Every row gives one point. Examples show where two turns around zero, p and q, send a point. Where does a point land after both, in the order given? Backwards means that the second turn is done in reverse. Each puzzle has new turns, and all numbers are rounded.
In the rows, zero is written as 128.

Turn p:
[106 112] -> [101 123]
[123 101] -> [112 106]
[171 158] -> [180 137]
[ 79 139] -> [ 88 159]
[160 130] -> [158 116]
Turn q:
[ 97 109] -> [106  99]
[143 172] -> [126 174]
[169 124] -> [168 139]
[104 107] -> [113 100]
Where do these land?
p, then q: [129  93] -> [127  93]
p, then q: [105 165] -> [108 167]
p, then q backwards: [125 162] -> [151 153]
q, then p: [153  91] -> [150  89]

Turn p:
[115 168 115 159] -> [ 89 144 112 158]
[ 91  94 147 139] -> [114  78 141 117]
[121 106 138 165] -> [126  91 130 154]
[166 106  96  89] -> [180 147 103 100]
[148 116 105  92] -> [159 145 111  99]
[128 178 167 124] -> [100 164 170 141]
Turn q:
[147  70 154 108] -> [115  69 112 158]
[121 134 109 109] -> [127 133 109 107]
[ 99 175 145 131] -> [102 163 158 105]
[186  99 156 111] -> [146  60 142 137]
[116 123 102 169] -> [148 164 119 155]
[106 183 103 116] -> [126 171 130  79]
[123 112 126 152] -> [133 136 125 156]
Where do these land?
q, then p backwards: [156 154 128 117] -> [128 104 144 100]
p, then q backwards: [170 113 146 160] -> [158 104 130 171]
p, then q: [122 161 168 121] -> [ 91 137 164 128]
q, then p: [127  82 150 102] -> [127  78 102 121]
p, then q backwards: [ 98 108 113 136] -> [131 110 132  93]
p, then q: [ 80 152  65 164] -> [127 191  64 131]
q, then p backwards: [144 126 125  96] -> [109 100 119 120]

Turn p:
[140 159 154 118  83 128 155 117] -> [148 130 120 116  93 100 174 136]
[149  85 145 111 115 110  94  98] -> [109 142 118 132  86 112  80 147]
[132  92  66 142 168 144 106 105] -> [ 85 115 126 155 135 188  91 109]
[113 179 156 101  84 153 106 172] -> [117 157 133  66 148  89 177 142]
[110 177  82 108 134 125 128 139] -> [109 146 106 131 161 135 166  88]
[142 164 132  85 182 126 140 154] -> [148 129 127  97 152 114 121  58]
[107 132 106 176 174 108 113 168] -> [141 147 160 155 192 157 113 122]
[146 103 142 124  99 158 138 139] -> [135 114 124  92 105 140 129 158]
[ 88  94 160 137 125  96 182 100] -> [166  79 106 174 126  94 119 157]
[123 108 141 153 106 140 102  63] -> [ 86 113 149 162  83 118 123 159]
[157 116 124 152 135 121 146 153] -> [165 136 137 125 126 160 120 131]
Turn q:
[138 136 107  97 171 114 127 133] -> [119 144 121  99 163 138 151 105]
[119 162  83 126  85 108 140 122] -> [151 161 123 101  82 109 154 142]
[101 144 144 138 133  51 145 159] -> [183 154 124 152 148  80 143  92]
[123 111 125 118  96 192 147 102] -> [ 89 122 128 140 102 152 125 188]
[113 144 127 126 151 153 106  97] -> [111 149 114 122 125 164 101 121]
[127  53 155 142 115 145  90 153] -> [ 99  76 146 138 149  89  75 144]
[123 136  69 146 161 118 141 132] -> [134 130  71  93 129 124 151 115]
[139 174 207 123 121 149 115 158] -> [178 121 184 161 148 175 103 134]
[168  93 134 137 119 123 142  95] -> [ 88  97 139 146 104 122 149 111]
Where do these land?
q, then p: [104 134 131 171 100 125 161  88] -> [128 157 126 148 120 161 172 168]
q, then p: [146 145 143  81 161  82 158 143] -> [166  83 149 150 112 116 137  79]
q, then p: [ 87 134 113 143  90 140 174 136] -> [165 171 119 120 145 166 156 138]
p, then q backwards: [136 121 132 145  60 149 170 105] -> [150 142  96 149  88 158 184 128]
p, then q: [139 157 162  73 187 127 112 136] -> [ 84 179 155 133 118 126 122  69]
p, then q: [129  74 120 131 152 145  92 126] -> [124 133 134 109 149 127  64 140]
p, then q: [116 143  91 138  85 146 149 100] -> [136 119  88 145 117 114 153 176]
q, then p: [156 148 152 120 178 124 117 169] -> [123  87 151 118 103 137  87  90]
q, then p: [125 113 142 121 129 113  64 143] -> [101 148 142 132 120  84  88 117]
q, then p: [143 111  94 157 139 127  83 134] -> [ 89 136  85 129 116 116  96 129]
